Each row is a point. A path goes straight from each point to the next, and from the last back to the first. The post is the endless flat space through its rows: a point in 2 columns, a line in 3, a plane in 4, and so on, so that a path can go around it. How many times does the path go around the post? Going back the other way cancels.
(in the rows, 128 means zero)

Post, one row:
[[128 128]]
Path, 25 rows:
[[136 182]
 [149 141]
 [155 101]
 [129 106]
 [102 117]
 [113 110]
 [ 88 151]
 [118 167]
 [152 164]
 [136 147]
 [100 168]
 [ 80 123]
 [102  91]
 [151 100]
 [173 128]
 [157 125]
 [136  87]
 [ 96  84]
 [ 86 147]
 [130 167]
 [168 163]
 [164  98]
 [130  76]
 [117 121]
 [ 97 157]]
Times around: 2

Post:
[[121 124 121 145]
 [154 131 132 145]
 [ 63 135 153  81]]
Path:
[[160 123 167 157]
 [111 128 164  90]
 [ 89 101  93 116]
 [130 170 155  66]
 [ 87 159 140 130]
 [ 70 130 153 115]
 [ 98 102 173 144]
 [119  82 104 150]
 [110 114  96 130]
 [105 153 125 111]
 [ 89 169 138  76]
 [140 133 119 175]
 [ 73 129 168 129]
 [119  91 157 130]
 [125 129 159 123]]
Times around: 2

Post:
[[129  73 173 182  66 114]
 [109 118 114 101 135 133]
 [ 98 134 124 133 143 115]
 [115 113 122 173 143 148]
 [131 116  99 149 162 121]]
Path:
[[111 109 111 168 143 125]
 [ 87 120 130 145  86  92]
 [135 135 117 166 112 138]
 [ 95 139 168 126 132 174]
 [131  89 159 142 149 120]
 [114  82 102 123 155 113]
 [102  98  82  94 120 137]
 [121 125  83 174 120 127]
 [135 112 108 155 119 126]
 [131  79 136 148  80 114]
 [102  89 103 117 136 137]
 [ 78 113 161 160 119 153]
 [139  86 143 131 117 140]
 [112 128 123 100 122 114]
 [114 131 102 160 144 109]
 [116  91 106 178 116  87]
 [122  97 109 198 166 155]
 [127  82 164 211 117 160]
 [ 99 153 159 208 169 140]
 [131 124 120 147 117 157]
 [114 106 114 153  88 125]
 [105  87 108  61 100 123]
 [104  98 151 180 137 153]
 [117 113 156 164 176 161]
 [115  54 164 139  95 113]
 [111 144  95 182 176  71]
 [ 99 132 109 128 104 124]
 [176  89 124  77  80  91]
 [130 102 168 121 111 116]
 [116  85 145 137 138 106]]
Times around: 0

Post, 7 rows:
[[142 132 138 108 135 122 134 118]
 [102 113 128 166 142 139 137 118]
 [173  88 105 117 111 119 154 111]
 [120 176 148 143 131 157 100 187]
 [153  88 108  86 108 129 149 120]
 [100 145 137 158 118 118 101  98]
 [120 185 122 132 117 155 127 169]]
Path, 25 rows:
[[122 123 144 162 153 148 120 134]
 [ 88 176 107 196 105 190 145 162]
 [ 92  98 136 152 134 131 173 104]
 [130 157  93 128 114 140 170 155]
 [180 147 134 123 112 103  91 120]
 [132 148  86 109 100 196 130 154]
 [118 129 146 100 128 164 144 165]
 [171 109 113 130 109 118 160 132]
 [131  91  87 172 114 132 141 152]
 [119 118  81 127 103 131 156  80]
 [179  43 127 168 114 121 142  72]
 [133  96 166 154 121 117 144  96]
 [102 150 108 105 137 145 204 167]
 [188 133 111 113 156 110 154 123]
 [162 208 154 132 142 149  60 152]
 [159  97 172 171 188 143 135  87]
 [103 123 126 125 122 137 112 101]
 [124 146 155 107 140 169 164 143]
 [ 93 204 132 153 136 131 188 141]
 [159 109 117 163 125 112 126 128]
 [148  76  97 176 122 134 124 118]
 [144 123 149 124 139 151 133 102]
 [158  96 147 124 105 117 153 119]
 [133 155 167 102  87  70  83 119]
 [126 128 137 140 172 163 131 200]]
Times around: 5
